Each point is reached from the start by the listed moves, each made 0, 1 or 2 times, or once backwards (-1), plus a little noise. Is the number of moves made odd or even? Then give how often each move was made.

Moves:
(1): [ 1.7  0.9 -2.0 -0.5 -2.4]
(2): [ 3.0  2.7  3.5 -1.4 -1.7]
(3): [ 3.1 -2.5  1.6  0.6  0.0]
Start: [ 0.4  1.8  0.7 -1.3  2.3]
Points:
[ 4.6 10.4  4.4 -5.7 -3.2] -> even (1, 2, -1)
[ 6.4  7.3  7.9 -4.3 -1.2] -> even (0, 2, 0)
[ 3.8 -5.7  0.6  1.3  3.9] -> odd (0, -1, 2)

Moves:
(1): [ 1.9  0.1  1.2 -0.5  0.2  0.7  0.2  2.3  2.5 -0.1 -0.9 -1.4 -0.2]
(2): [ 2.1  1.4  0.7  2.7  2.9 -1.3  1.1  1.2 -2.8  1.3 -0.8 -2.3  0.0]
(3): [-3.4 -1.4  2.1 -1.1  1.6  1.8  1.3 -0.1 -0.4 -1.3  1.4 -3.0  0.0]
(4): [-1.8  1.1  1.3  2.0  0.8 -0.7  1.2  0.2  0.4 -0.1 -1.2  2.6 -0.6]
(5): [-0.7 -0.4 -0.5  0.7  0.6 -1.1 -0.7 -1.6  2.0  0.5  1.2 -0.7 -3.4]
(6): [-0.9  1.3 -1.5  1.3  0.2  2.5 -1.5  0.4  0.4 -2.2  0.0 -0.3 -0.5]
(7): [ 1.5  2.2 -0.8 -1.1  0.6  1.1  3.5 -0.1 -0.9 -0.1  2.2 -0.7 -0.8]
(8): [-0.6  1.0 -0.5  0.9 -1.7 -2.0  1.4  1.4  1.1 -1.1  3.0 -0.5  1.7]
(9): [ 2.9  1.8  3.0 -0.3 -0.5  0.6 -1.9 -2.9  1.9  0.2 -0.9 -1.5  2.6]
(10): [-1.4  3.0 -1.1 -1.8  0.6  0.0 -0.7  0.3  1.4  2.2 -0.6  0.1  0.3]
(11): [-1.1  1.4  0.2  1.4  0.4  3.2  0.0  0.0 -1.6  2.1  4.9  0.9  0.5]
Start: [ 0.9  1.2 -0.4  1.0 -0.1  1.5 -0.6 -0.3  1.5 -1.6  0.0  0.5  3.5]
Points:
[-4.6 -0.8 -5.3 -6.4 -1.3  5.8 -1.0 -1.3 -4.2  4.6  4.0  5.4  4.9] -> odd (-1, -1, 0, -1, -1, -1, 0, -1, -1, 1, 1)
[-3.6 14.8  2.6  6.7  8.8 -0.6  9.1  4.2  3.1  8.9 16.7 -6.3  0.8] -> odd (1, 2, 1, 1, 2, -1, 1, 2, 0, 2, 2)
[  3.8  13.7  10.4   8.3   4.8  15.8   8.2   2.5   4.0  -7.6  18.3 -11.9
   9.2] -> odd (2, 1, 2, 1, 0, 2, 2, 2, 2, -1, 2)
